Every row gives one point. A path goes straight from each point to the next, and from the last back to the first. The post is the endless flat space through its rows: a point in 2 columns, a line in 3, a plane in 4, and so on, so that a path can go around it. Count how often the path circles the post. Going back the other way cancels.

Post (1 x 2):
[[10 -4]]
Path (29 x 2):
[[  8  33]
 [ 28  31]
 [ 32 -12]
 [ -7 -71]
 [ 15 -21]
 [ 42  23]
 [ 16  26]
 [-10   5]
 [-40 -56]
 [ 17 -42]
 [ 49  13]
 [ 28  61]
 [ -4  -3]
 [ -9 -34]
 [ 16 -47]
 [ 50   3]
 [ 30  59]
 [ -7  28]
 [ -2  -6]
 [ 15  52]
 [ 25  11]
 [ 23 -19]
 [  3 -25]
 [-12 -12]
 [  9  18]
 [ 38  35]
 [ 30  -5]
 [  2 -34]
 [-36 -45]]
Times around: 0

Post, 5 rows:
[[ 11  37  11  -2  -3 -12]
 [ -6   5 -27 -42  27  28]
 [ 19 -47  -7 -18  -3 -27]
 [-14 -25  14 -19  17  -4]
 [  0  19  13  43 -11 -38]]
Path:
[[ 10 -13  -3 -16  32  -1]
 [-16   7  28 -36  50  -7]
 [-24 -42  34 -10 -14 -62]
 [ 38   7 -38 -50 -20  19]
 [ 70 -10  -7 -11 -39 -18]
 [ 23  19 -29   2  11  -4]
 [ -7 -34  44 -27  23   1]
 [ 55   2 -13  47 -61 -60]
 [-34  42  -6 -26  22  30]
 [  3  39 -20  -6   4 -34]
 [ -4   4   3 -56  26 -18]
 [-44 -69  17   2 -13 -38]
 [ 20  -2 -14 -41  -8  22]
 [ 77  -2 -29 -27 -47 -28]
 [ -5  20   6  23 -12 -21]
 [-36   4  -4  50  28  30]
 [ 12 -21 -25 -30  55  20]
 [-30  23 -24  15  32  -5]
 [ 15 -25 -21 -70 -24 -15]
 [ 51 -23  17 -17 -67 -39]
 [ 57  13  -3 -36 -19 -11]
 [ 12  17  -1   8  34 -18]
 [-36 -23 -26 -16  51 -13]
 [ 52  15  19 -35  20 -40]
 [-41  61 -14  21  16   0]
 [  2 -13  -3 -79   4  27]
 [ 19 -60   7  42 -31 -30]]
Times around: 3
